Every row gives one point. Each table stands for the endless flat space through its points: a line for two points, a plane for three, and so on. The two share one point or none. Which?
(in the rows, 128 means zero)

First, 3 rows:
[[133 124 147 136]
 [132 122 146 140]
 [144 107 158 116]]
Second:
[[133 114 144 140]
 [139 117 159 128]]
They share: [135 115 149 136]

First (2 x 6):
[[109 144 140 145 137 104]
 [123 144 128 143 125  94]]
Second:
[[115 142 154 149 127 112]
 [120 139 156 149 120 113]]
They share: no point

First (4 x 9):
[[107 147 144 112 150 122 109 143 141]
 [ 89 149 142 132 169 109 118 147 149]
 [124 150 137 136 136  83  94 155 139]
 [111 151 116 116 143 105 110 131 129]]
Second, 2 rows:
[[ 88 162 146 130 163 116 115 125 136]
 [124 138 116 124 139  86 103 161 142]]
They share: [106 150 131 127 151 101 109 143 139]

First, 4 rows:
[[101 104 144 125 140 107 128 135 138 147 127]
 [102 111 161 128 130 108 113 128 131 113 150]
 [ 90 117 177 132 110  96 113 132 135 111 154]
 [117 112 166 137 126 109  84 109 130  79 159]]
Second (5 x 11):
[[ 76 115 125 132 113 125 146 140 108 111 129]
 [ 81 108 162 119 154 104 126 123  97 112 141]
 [105 113 148 139 137 107 143 144 150 108 139]
 [ 91 106 163 111 150 109 124 122 103 112 140]
 [105 105 150 127 143 113 155 136 136  86 109]]
They share: no point

First (3 x 12):
[[123 141 121 148 136 131 126 106 151 151 111 115]
 [133 137 115 158 150 119 128  94 161 157  99 125]
 [117 129 133 121 127 149 135 142 130 148 108 106]]
Second, 6 rows:
[[106 133 105 172 138 119 119  85 134 151 114  99]
 [116 122 121 173 124 151 136 121 155 178  92 104]
 [111 138 119 159 147 127 148 117 162 179  90  94]
 [136 142 110 137 137 107 105  86 126 124 122 127]
 [143 156 120  95 166 115 126 120 138 136 117 106]
 [119 116 110 181 110 128 101  82 131 136 117 132]]
They share: no point

First (2 x 18):
[[125 126  98 133 118 147 127 131 148 147 101 146 133 135 126 119 125 138]
 [128 126 103 140 114 147 130 128 143 141 105 147 136 136 122 114 121 143]]
Second, 7 rows:
[[158 114 101 151 111 126 128 129 121 143 117 133 140 106 105  97 132 134]
 [161 151  78 167  98 155 155 145 172 129 129 154 163 105 118  86 107 124]
 [ 87 110 137 123 120 169 143 122 148  99  81 162 119 159 111 115 106 157]
 [122 128 114 137 117 168 144 134 161 107 105 158 131 129 118  93  98 126]
 [122 145 140 162  76 119 161 182 162 124 108 120 144 160  90 127  64 139]
 [142 127 108 185  75 110 148 136 129 145 125 140 171 145 102 128 114 194]
 [129  70 125 141 130 135 107  82  86 119 113 159 126 118 117  97 143 180]]
They share: [131 126 108 147 110 147 133 125 138 135 109 148 139 137 118 109 117 148]

First, 6 rows:
[[159 127 111 104 117  88 115 109  95  99 132 106 117  94  89 149 147 132
  145  95]
 [165 133 117 100 105  96 107 123  93 100 129 103 137  95 106 134 142 122
  164  76]
 [163 118 113 104 107 107 112 123 101 101 126 111 144 103 132 114 130 118
  165  83]
 [164 121 119 111  88 121 110 110 103 104 126 114 122 110 130 128 117 129
  171  94]
 [175 131 102 100 112  93  96 123  88 104 134  97 133  76  97 148 155 130
  148  82]
 [152 116 115 101  98 100 124  84 114  84 132 122  91 120  95 147 104 142
  156 128]]
Second, 2 rows:
[[147 110 106 130 116 106 119  87  92 107 129 121 122 120 115 142 125 120
  153 101]
 [149 111 112 126 112 110 123  94  98 108 127 120 116 117 119 137 127 126
  152 103]]
They share: [151 112 118 122 108 114 127 101 104 109 125 119 110 114 123 132 129 132
 151 105]

First (4 x 24):
[[152 145 130 107 132 120 132 129 136 107 168 156 139 141 131 141 143 110
  157 118 100 134 146 112]
 [131 153 118 113 142 120 127 125 143 119 165 170 150 125 108 121 145 121
  143 132  98 139 141 100]
 [146 125 122  91 138 136 144 153 136 113 166 166 127 143 139 131 123 110
  145 128 104 132 154  94]
 [120 151 110 113 147 124 131 125 141 128 156 173 146 112  98 114 143 127
  137 135 100 134 135  97]]
Second (5 x 24):
[[117 132  99  97 133 115 130 107 144  89 160 151 147 139 126 164 142 136
  141 132  77 125 115  92]
 [138 126 111  88 152 113 122  96 148  82 143 159 115 131 114 151 146 120
  136 122 109 138 144  96]
 [156 148 121  77 136 136 150 147 120 139 143 141  98 143 132 161 126 121
  130 120 131 116 163 116]
 [140 161 115 113 114 137 161 154 114 141 170 141 142 135 134 153 122 130
  157 117  88  97 123 121]
 [135 138 108  73 137 113 140 117 142 100 143 153 106 137 126 169 131 135
  121 143 115 123 153  84]]
They share: no point

First (6 x 24):
[[136 147 155 144 137 122 111 183 109 127 160 109 128 153 143 120 133 140
  118 165  96 123 137 151]
 [147 137 158 143 130 106  95 167 126 132 170 129 136 171 138 106 132 157
  111 161  94 130 132 134]
 [109 134 145 142 141 127 141 204 106 117 137  92 141 124 123 140 115 139
  126 196 100 103 145 165]
 [135 152 162 169 144 131 122 164 111 145 116 124 103 141 156 132 138 117
  136 140  91 107 137 182]
 [147 133 154 157 102  88  78 141 124 145 144 149 105 171 123  95 110 150
  130 136 127 131 123 157]
 [168 100 121 130 177 139 147 132 100 181 162 158 156 141 138 137 119 159
  142 163 124 161 117 142]]
Second:
[[152 116 145 148 140 126  98 167 101 145 154 153 126 148 129 125  99 153
  140 128 112 126 128 177]
 [155 110 125 166 156 114 113 163 108 168 164 139 134 139 145 127 130 155
  148 153  96 150 141 168]
 [143 134 160 139 137 117 113 149 110 136 139 135 117 160 126 119 111 147
  131 143 115 129 119 159]]
They share: no point

First (6 x 24):
[[155 117 118 138 148 129 163 116  96 131 120 126 115 117 145 108 163 137
   96  98 135  95 116 145]
 [144 120 106 128 167 116 154 128 117 129 116 149 131 116 139  88 151 131
   94  99 128 106 123 158]
 [148 144  96 132 165 106 143 142 126 156 114 143 112 156 143 124 134 137
   97 153 100  69  83 143]
 [175  93  90 130 132 129 121 164 115 133 140 121 130 135 120  54 131 139
  103  94 116 131 136 153]
 [103 157 132 142 142  81 135 138 119 143 110 127 150 117  94 126 165  93
  105  86 130 123 104 141]
 [159 113 116 142 142 127 156 126  99 130 122 126 122 117 135  88 158 131
   93  88 133 110 120 142]]
Second (7 x 24):
[[119 120 121 121  93 119 155 162 132 161 123 100 134 125 117 131 140 135
   97  95  97 133 144 145]
 [137 112 113 159 149  98 133 153 109 108 125 105 126 140  93 116 166 138
  114  93 124 120 106 140]
 [153 129  84 127  95 110 149 121 126 133 141  93  96 108 125 164 151 118
  100 108 117 129 127 136]
 [129 167 132  96 130 137 141 166 115 188 130 108 153 124 141 100 114 127
  123 144 140 105 122 145]
 [121  95 146 128 156 130 136 168  93 152 119 123 173 151 114  82 157 146
  113  75 109 106 130 165]
 [123 132 137 101 115 139 150 169 117 186 124 110 164 131 134 104 127 131
  112 108 113 113 140 156]
 [145 111 105 147 152 123 115 117  96 118 131 108 117 139 115 111 175 135
  116  98 122 112 104 157]]
They share: no point
